Every row gives one point. Any point is a mix of the corners, with weights that add up to 1. It lies inside the corners' shape when no weight is negative. Say inside or outside, and name the corners with a negative weight.
In the rows, 128 means zero.

Corners:
(1): [118 102]
(2): [ 41 150]
(3): [198 133]
Points:
[188 114] -> outside (2)
[110 111] -> inside
[ 57 126] -> outside (3)
[154 120] -> inside

Corners:
(1): [ 53  90  27 132 115 142 142 182]
(2): [125  75  66 148  87  73 183 178]
(3): [147 116  95  70  57 109 171  67]
(4): [145 107 159 126 118 182 154 174]
(5): [141 167 203 196  59  82  20  76]
(6): [ 90 155 195  69 131 171 147  67]
(7): [ 92 201  91 117 126 123 179  62]
(8): [128 131 205  93  74 134 110 190]
(9): [192  56 159  78 169 159  50 213]
Points:
[102 116  86 143 101 103 117 111] -> outside (4, 8)
[170 111 157 105  87 116 101 142] -> outside (1, 6)
[ 98 142 118 120  85 106 142 121] -> outside (4, 9)
[142  95 152 104 112 144 107 169] -> outside (7)
[117 113 111  93 125 140 155 148] -> outside (5)

Corners:
(1): [172 127 174 152  39 196 186 118 179 164 193 158  72 106]
(2): [ 56  95  77 162 146 130 118  85 158  94  17 196  72 115]
(3): [169 179 174 165 126 123 203 114 142 110  66 120 174 169]
(4): [181  14 198 171 153 114 172  64 129 182 176 126 119  47]
(5): [221  47 230 236  78 102 178 192 142 121 175 144 181  51]
(6): [168 129 182 167 108 131 140 113 184  80 148  73 184 132]
(7): [147 100  79 143 136 103 131  99 174 114 106 198  50  88]
(8): [ 94 134 153 127 120 188 124 166 167  84 102 197 189  69]
(9): [195  90  88 198 142 129 137 177 180 163 194 110 145 206]
(10): [ 64 200 167 172 169 104  81 136 120  49  61 225  92 191]
(11): [147 150 143 189 120 163 102 132  97 126 155  86 167 133]
(12): [ 73 172  95 119  57 122  64 209 124 165 143  86  89 236]
(13): [ 59 175 126 149 146 157  75  77 206 143  10 110  92 170]
(14): [137  55  59 113 105 130  53  56 170 183 139 149 100 121]
(15): [188 124  98  78  91 198  91 165  73  67  90 151 145 159]
Points:
[139  92 142 145 117 158 122  97 144 112 110 168 115  85] -> outside (3, 9, 12)
[131 124 128 147 123 133 110 132 141 113 107 147 126 142] -> outside (1)
[142 118 142 156 104 132 129 140 145 133 127 133 126 137] -> inside
[150  88 130 166 127 151 123 107 148 137 137 162 110  99] -> outside (3, 6, 12)
[147 123 161 146  62 186 138 142 136 129 152 126 111  88] -> outside (3, 9, 10, 14)
[149 116 152 159 100 141 129 123 146 125 126 141 129 116] -> outside (9)

Corners:
(1): [146  69  69 193 134 108 148 163 222 186 171  78 158  62 137  75 147 169
 161 201]
(2): [129 113  63 164  91 162 108 127 221 203 108 147  40 194 180 172  92 133
 119 168]
(3): [109 139 111  84 117  68 187 181 107 157 156  93 119 160 113 188 136 142
  69 111]
(4): [ 67 204 162 175  98 130 203  78  67 213 124 225  30 114  56 182  98 128
 122 150]
(5): [ 78 159 127 170 128 122  91 182 194  88 103  66 151 142  91 163 162  75
 112 146]
(6): [161 199  80  93 193 126 188 118 238 190  90 175  71  87  50 114 146  48
 124 120]
(7): [146 183 182 114 159  52  57 244 178 137  44 147 151 101 125  85 182 139
 128 133]
(8): [ 79 127 129 151  76 127 153  94 118 169  69  74  33 153  68 171 117 152
 150 150]
(9): [110 111  96 117 135 137 167  52 107 155 178  77  95  42 142 201 162 102
 198  54]
(10): [190 185 156 108 169  81 120 164 235 129 185 198 156  60  86 119 129  35
 148  74]
(11): [193 188  74 110 135 112 189  55  81 100 208  86 119  35 162 163 101 103
 137  63]
(12): [ 77  43 174 101 154  71 194 130 154  64  36  55 129  71  71 227 115 151
  69 182]
(13): [144 116 121 159 110 123 152 219 246 227 137 165 176 176  98 193 150 165
 124 220]
(14): [185 125 112 191 147 163  93 125  86 145 152 175 123  52  74 125 139  87
  76 167]
(15): [160 147 156 187 164 130  35 220  80 215  88 108 117  49 201  65  69 141
 121 199]
(16): [130 155 148 117 148  57  75 100 116 158 153  85 191 182 133  74 166 108
 160 179]
(17): [151 174 131 207 188 175   7 161 144 117 149  73 101 167 189  56 116 153
 183  79]
(18): [145  49  77 183 126  66 182 163  84  99  49  83 182  64  79 161  92 114
 101 115]
(19): [ 82 103 100 106 143 122 108 140 127  70 176 101 178 192  85 152  78 116
  91 177]
(20): [189 168 163 147 182 125 119 211  88 115 107 165  50  46 119 132 124  87
 114 170]
(21): [105  98  78 151 138  61 173  96 112 163 137  67 122  37  91 205 111 133
 130 127]
Points:
[126 121 122 162 134 105 125 164 121 135 104 101 125 113 116 146 114 134
 110 161] -> outside (6, 9, 10)
[148 137 112 145 129 104 178 143 143 172 103 147  92  64  93 159 111 122
 108 152] -> outside (5, 9, 16, 17, 19)
[151 130 114 152 148 111 142 168 149 154 133 146 126  86 110 139 107 127
 108 156] -> outside (5, 8, 9, 16)
[141 146 117 153 144 122 122 137 154 165 140 111 106  98 131 129 136 127
 142 135] -> outside (18, 19)
[142 134 117 144 146 121 109 154 161 143 125 108 125 116 128 126 130 116
 132 142] -> outside (4, 21)
[129 135 121 151 138 106 121 166 144 156 112 104 126 125 129 133 115 140
 120 164] -> outside (9, 10, 14)
[138 141 121 149 147 114 115 155 153 153 141 118 127  96 125 130 131 118
 125 150] -> outside (8, 18)
[148 124 126 148 142 121 108 156 111 144 134  96 106 100 144 140 128 144
 127 159] -> outside (4, 5, 6, 10, 18)
[128 128 118 144 142 115 129 151 141 131 123 117 129 109  98 150 123 111
 111 152] -> inside
